Every row gives one point. The last column is the point's height on a tilted bowl or saddle (a function of degree 2), plus a little noise. Along how many of its main directions does it bend up, bend down or stay straight?

Points, 17 rows:
6, 30, -26, -18
55, -40, 19, -29
25, -67, -42, -40
13, -45, 20, -16
-28, 13, 23, -9
31, 16, -13, -15
90, -86, 63, -95
31, -84, -38, -54
58, -8, 8, -18
-2, -18, -34, -10
57, 67, -46, -59
-20, 10, -76, -32
32, 73, 26, -27
92, -11, 12, -33
-15, -19, 35, -10
-10, 14, -17, -8
20, 11, -16, -12
Directions: 0 up, 2 down, 1 straight

Points:
-13, 14, -27, -20, -16
23, 16, 12, 45, -16
26, 26, -9, -11, -17
16, -28, 9, -50, -23
29, 33, -40, -36, -33
-48, -88, -68, -57, -95
-8, -1, -40, -51, -28
42, -28, -24, -56, -32
73, -37, 9, 2, -27
16, -16, -21, -4, -7
-47, 59, -17, 40, -47
21, 10, 12, 54, -17
-36, -93, 53, 11, -54
-51, -4, -6, 20, -21
-17, -61, 7, 26, -20
-25, -2, 30, 13, -12
40, -38, 8, -95, -62
66, -88, -39, -20, -55
6, -8, -50, 33, -18
27, -25, -71, -20, -32
11, 19, -56, 19, -23
-13, 44, 15, 60, -33
-51, 36, -11, 31, -32
12, 5, 4, -68, -34
11, -84, 63, -17, -47
54, -4, 21, -4, -21
Directions: 0 up, 4 down, 0 straight

Points, 43 rows:
-35, 19, -55, 8, 13, 1, 22
-16, -37, -3, -66, 7, -19, -23
-40, 44, -26, 64, 13, -15, 23
-8, -34, 20, 65, 28, -38, -7
-64, -15, 15, -78, -76, -4, -95
23, 1, -10, 30, 44, 6, -23
7, -81, -24, 19, 37, 18, 28
35, -18, 35, -26, 15, -14, -24
56, 95, 35, 23, -82, 19, 26
-12, -64, -53, -69, -17, -1, -18
-37, 11, 4, 35, -49, -28, 6
8, -11, 19, -48, -5, -43, -25
10, 13, -19, -3, -16, 8, 1
-23, 55, -41, -9, 61, 18, -6
-26, -1, -69, 37, 8, -20, 35
15, 56, -6, -12, 7, 49, 3
49, 32, 47, 32, 8, 61, -4
1, 19, -17, -80, -6, -28, 1
-5, 13, 33, -77, 1, -29, -25
-3, -6, 30, -8, 19, -52, -38
2, -7, -64, 51, 11, -9, 20
28, 19, -1, -14, 27, -14, -27
-30, -29, -1, 58, -28, 43, 27
-20, 56, -25, -40, 9, -24, 2
37, 53, 40, -15, -51, 52, 7
16, -2, 38, -10, 38, 56, 9
51, 5, 17, -5, 38, 28, -14
4, 5, -12, 29, -58, 8, 5
36, 78, 10, -38, -25, 30, 23
12, -26, -13, -41, -51, 17, -15
58, 22, 33, 1, 24, -84, -90
-39, -27, 33, 17, -22, -61, -15
-9, -21, -5, 1, -3, 57, 7
-26, 35, 22, -39, 38, 40, -12
8, -32, -58, 28, -19, -37, 17
-10, -9, 12, 74, -1, 49, 31
-1, -24, -39, -19, -2, -32, -2
28, 15, -27, -92, 9, 3, 18
13, 11, 30, 27, -65, 13, -12
20, 4, 10, -1, 12, 3, -15
7, -18, 26, 7, 24, -49, -39
-38, -32, -31, -5, -6, 9, 5
86, 66, 16, 34, 0, -33, -60
Directions: 2 up, 1 down, 3 straight
